Rows are points. To make a cloud, some directions were put in groups of two or more. Within a group, all points are equally far from the middle, so they leave a hole (a ring in 2 directions, a hollow ball in 3). The other directions are filled evenly. Then the cloud was stretched, turned, moved and blurred a little. Count the holes, and give their numbers of directions, smallest first.

Cloud (20 x 3)
[[-30 -32 -20]
 [ 44 -60 -25]
 [ 12  55 -10]
 [ 61  29 -50]
 [ 69 -39 -34]
 [  7 -35  39]
 [-17 -25  27]
 [ 53 -20  39]
 [ 76  14 -41]
 [ 14   1 -73]
 [ 71  18  21]
 [ 22  27  44]
 [ 26 -65  -5]
 [ 49 -59 -29]
 [ 59  -5  39]
 [ 59  41  14]
 [ 40  25  42]
 [-28 -26 -36]
 [  3  48 -17]
 [ 17  53 -24]]
Holes: 1 (3)

Cloud (27 x 4)
[[-13  11 -17  39]
 [ 60  35  -1  10]
 [-53 -34 -46 -12]
 [ 28  32  48 -57]
 [-22 -45 -54 -18]
 [-62 -12 -33  19]
 [ 68  41  37 -31]
 [ 46 -33 -30  30]
 [ 69  -7  22  24]
 [ 55  54  34 -42]
 [ 79 -35  40 -18]
 [-70  21   1 -35]
 [ 48  58 -27 -27]
 [ 35 -78   8 -22]
 [ 46 -76 -18  -9]
 [ 11  33 -51  -2]
 [ -5  28 -62 -23]
 [ 50  25  47  -1]
 [-71  26 -28 -19]
 [ 17  18  39  24]
 [ 59   3 -39   6]
 [-30 -57 -43  12]
 [  1 -67 -10  41]
 [-11 -65  30 -14]
 [ 26  29 -25 -84]
 [-65  28 -34  -7]
 [ 10  63 -27  -9]]
Holes: 1 (4)

Cloud (48 x 6)
[[-60 -25 -11 -53 -39 -49]
 [ 11  67 -13 -54 -36 -13]
 [-14 -53  41  27  30  49]
 [-41 -36 -54 -12 -80 -22]
 [ 10   0  14  36  76 -18]
 [ -6 -12   8 -61  -2 -84]
 [-50  11  15 -44  58  10]
 [-29 -15  54  73 -28  11]
 [-80 -45 -28 -36  -6  -7]
 [-20  65  -7 -40 -27 -48]
 [ 46  -6   3  27  45  43]
 [ 49 -12 -34  -9 -46 -59]
 [ 14  53  46   8  37  32]
 [ 22 -18  -4 -47 -35 -89]
 [ 13   6 -17   4  83 -19]
 [ 50   1   0   4   8  54]
 [-11  12 -85 -23 -44 -13]
 [ -9 -22 -33 -57 -64 -71]
 [ 10  71 -29 -26 -43 -35]
 [-20  -4 -35  -4 -23  70]
 [ 36  47   4  41  17 -48]
 [ -6  36 -42 -45  57 -38]
 [ 14   5  91  12 -20  -6]
 [ 23  25  -5  69 -14  23]
 [ 27  30  88   0  17  -4]
 [-10  58  27 -52 -14  -8]
 [ 36  73  14   0 -36  -5]
 [-11   0 -35  -6 -36  64]
 [ -7   7  43  31   0 -72]
 [-38 -18 -44 -28  46  55]
 [ 16  17  87 -11  27   2]
 [ 65 -11  60 -16 -28 -15]
 [ 35   9 -48  -7 -68 -54]
 [ -2 -44  45  27 -18 -53]
 [ 14  -6  12  81  12  26]
 [ -8 -35  19  47 -60  43]
 [  4   4  19  -2 -97 -59]
 [ 21 -62  23  37 -21  -2]
 [ -1  40  -7 -67  70 -13]
 [ 49  28  59 -48  51 -17]
 [ 30  18 -30  53  -2 -21]
 [  3 -52 -19 -79  -6 -26]
 [-49 -47 -40 -52 -51 -34]
 [ 52 -18  53 -55  10 -22]
 [-19 -22  66  31  41  40]
 [ 30   5  51 -41 -47   9]
 [  3  42   1  14  20 -73]
 [-37 -34 -24 -10 -87 -46]]
Holes: 2 (3, 3)

Cloud (77 x 8)
[[  59   38    8    1  -69  -15   -4    8]
 [ -36   47   24   48  -18  -37    4  -43]
 [ -33  -24   36   -9   20   27  -33   22]
 [  21   76   22    8  -34  -16    2  -40]
 [ -90   28   10   21  -48    4   29    6]
 [ -18   56   -3    9  -33   15  -71   44]
 [ -35  -21   86    5  -25   45    2  -18]
 [ -21   83   75   10  -17  -25    7  -81]
 [ -30   -7   99  -15  -25   40   22    5]
 [ -92   39  -25   -1  -18   29  -22  -15]
 [ -63   14   58  -53  -54   -1  -15  -69]
 [  33    4   -2   -7  -77   18  -24  -51]
 [ -98   11   10  -25  -54   37   33  -66]
 [  17   17   24  -33   61  -14  -57  -27]
 [  -8   76  -41   32    7  -16  -48   18]
 [ -60    3  -13   -9    3   10   34   11]
 [ -27  -57   38    9   42   60   -6  -66]
 [ -14  -36   31  -72  -58  -39   22  -33]
 [  18   48   69   -7  -38   -6  -11   43]
 [ -29  -25   24  -18  -32  -27   -8   22]
 [  12   21   65   13  -48  -24   24  -38]
 [  85   35   66  -10    5    8  -54   21]
 [   9   48  -12   44  -31  -25  -30   52]
 [   5   22  -18   34  -38   -8    6   -8]
 [  55   24   91   42  -24   -5  -11  -13]
 [  31  -17   -4  -46  -81    9   47  -19]
 [ -45   42   59   -5   -8  -31   56    2]
 [ -58  -21   18   21  -19  -14  -36  -12]
 [ -34    3   -7   -7   13  -57   76  -69]
 [  25  -26   11   12  -28  -16  -20   56]
 [ -16   36   40   42  -73  -42   47   41]
 [ -67  -68   39   42  -23   -1   24   30]
 [  -3   83   54   -5  -76    4   -5    9]
 [ -34    1   32  -64  -58   42  -32  -65]
 [  33   92   -6  -78   -1   -2  -40   -5]
 [ -34   58   51    8  -32  -63  -46  -48]
 [  -6   16   36   14   -1  -23  -33  -67]
 [ -32   52    9   61 -107   -9   21   20]
 [ -87   41   66   77   14   -5   35   -9]
 [   0  -26   10  -10   37  -51  -45  -57]
 [  12  -59  -42    4   35    9   18  -35]
 [  22  -30   -3  -45   38   36  -56  -14]
 [  26    3  -20  -43    0   19  -77  -40]
 [  12    4   41   34  -55  -52    7   13]
 [ -45   47   68    1   -4  -46   -1   57]
 [ -43  -74   11   40   -6  -38  -39   -4]
 [  11   25   36   32    3   -5  -20    5]
 [ -12  -95   20   12  -23   -1  -57   35]
 [   7   13   95  -20  -27   20  -49   11]
 [   4    5   51   -7    2  -13  -11  -43]
 [  58   55   35  -33    8   -7  -67    9]
 [  50   39   11    5   18  -52  -49    8]
 [  45   19   41   -3  -26  -72  -15   75]
 [  -1  -69  -29   19   61   37  -58   -8]
 [ -17   48  -65   45   19   22  -84  -12]
 [ -79   92  -20   35  -12   23   17  -39]
 [ -15   13   39    2  -55    4  -12  -76]
 [  -3  -34    1  -11   40    2  -13  -31]
 [ -38  -23   24  -35   33   -8  -43   -8]
 [ -63   19   -9  -48  -65  -25  -19  -71]
 [ -21   68  -14  -20  -18   38  -33  -88]
 [  14   36   48  -23    6   -1  -38   72]
 [ -43  -88    3   32   18   -2    2  -10]
 [  10   11   94  -15  -41   54  -26  -22]
 [   8  -66   19    3  -12  -42   -5   24]
 [ -55   67  -18    5  -27   11  -53   18]
 [ -92   39    5   56  -30  -40   61  -42]
 [  58   18  105   25  -20   29  -41  -22]
 [  25  -13   24  -21    9  -29  -60  -57]
 [  13   -9  -34  -55  -33  -16  -33  -92]
 [  -1  -49   77   -9    2   34  -77   34]
 [ -30  -62   11   50    9  -51  -28   13]
 [ -39   66   26   16   29   10   31    8]
 [  31  -72   26  -33   25  -41  -29   -6]
 [  52   42   68   29   14  -30  -21  -10]
 [ -19   34   61   -6   29  -17    8   27]
 [ -48   93  -45   41   16   20  -51  -27]]
Holes: 0
